Rows are points. Examples show where two turns around zero, p and q, send a point. Where does a point land after both, in the order given? Backwards means that the second turn is done in reverse. Each puzzle has new turns, and all numbers are rounded.

Turn p:
[ 1.01 -1.22 -0.64] => [ 0.20 -0.50 -1.62]
[ 0.76 -0.36 -1.12] => [-0.40  0.27 -1.32]
[-0.56  0.78  1.83] => [1.05 0.02 1.78]
[-2.48  1.65  1.59] => [-0.37  0.03  3.36]
[ 0.38  0.84 -0.17] => [0.03 0.94 0.05]
[ 0.90 -1.69 -1.48] => [-0.50 -0.75 -2.25]
Turn q:
[-1.02  0.69  0.59] => [-0.85  0.97 -0.45]
[-1.08 -2.22 -1.19] => [-0.81 -2.39 -1.08]
[-0.87 -0.31 -0.25] => [-0.58 -0.29 -0.71]
[ 1.37  1.96 -0.39] => [1.89 1.50 0.25]
[2.31 1.45 0.77] => [1.68 1.39 1.81]
[-0.70 -1.57  0.47] => [-1.32 -1.18  0.18]
Where do these land?
q, then p: [-0.24  0.57 -1.00] => [-0.40  0.63 -0.91]
q, then p: [1.76 0.88 2.83] => [2.12 0.75 2.61]
q, then p backwards: [-1.88  0.52  0.13] => [ 0.44  0.10 -1.90]
q, then p backwards: [ 1.00 -1.38 -0.75] => [-0.59 -1.28  1.22]
p, then q: [-0.64 -0.59 -1.21] => [-0.78 -0.53 -1.16]

Turn p:
[ 1.49  0.67 -0.27 -0.84] => [-0.23  0.66 -1.71 -0.20]
[-0.59 -0.38 -0.40 -0.19] => [ 0.15 -0.66  0.18  0.44]
[ 1.46 -1.62 -0.43 -2.02] => [ 1.73  0.36 -1.96  1.42]
[-2.36  0.75 -0.04 -0.83] => [ 0.12 -2.39  0.52 -0.91]
[ 0.66 -0.80  0.53  3.45] => [-1.08  2.33  2.49  0.69]
[-1.11 -0.24  1.54  1.17] => [ 0.48  0.20  2.00 -0.88]
[ 0.44  1.63 -0.92 -0.74] => [-1.18 -0.51 -1.50 -0.58]
Turn q:
[ 1.05 -1.08  1.30 -2.20] => [-0.08  0.31  2.94 -0.24]
[-0.23  1.17 -0.80 -0.60] => [ 0.71  1.25 -0.55 -0.22]
[ 1.26 -0.56 -0.33  2.27] => [ 0.09 -1.74 -0.85  1.84]
[-1.18 -0.16 -0.95 -0.69] => [ 0.68  0.20 -0.39 -1.47]
[-2.22  1.68 -0.65 -0.22] => [-0.23  1.56 -1.83 -1.54]
[ 1.33 -1.06  1.43  1.45] => [-1.17 -1.60  0.69  1.63]
Where do these land?
q, then p: [-2.05 -0.12  1.50  0.50] => [ 0.65 -2.50  0.14  0.06]
p, then q backwards: [1.42 0.93 0.68 0.49] => [-1.20  1.26  0.29 -0.69]
q, then p: [-0.08  1.14 -2.67 -1.57] => [-1.12  1.45 -2.71 -0.46]
q, then p backwards: [ 0.37 -0.16 -0.34 -1.25] => [-0.23 -0.57  1.14  0.40]
p, then q: [ 0.33 -1.80  0.84  1.82] => [-1.89  0.96 -0.29  1.67]
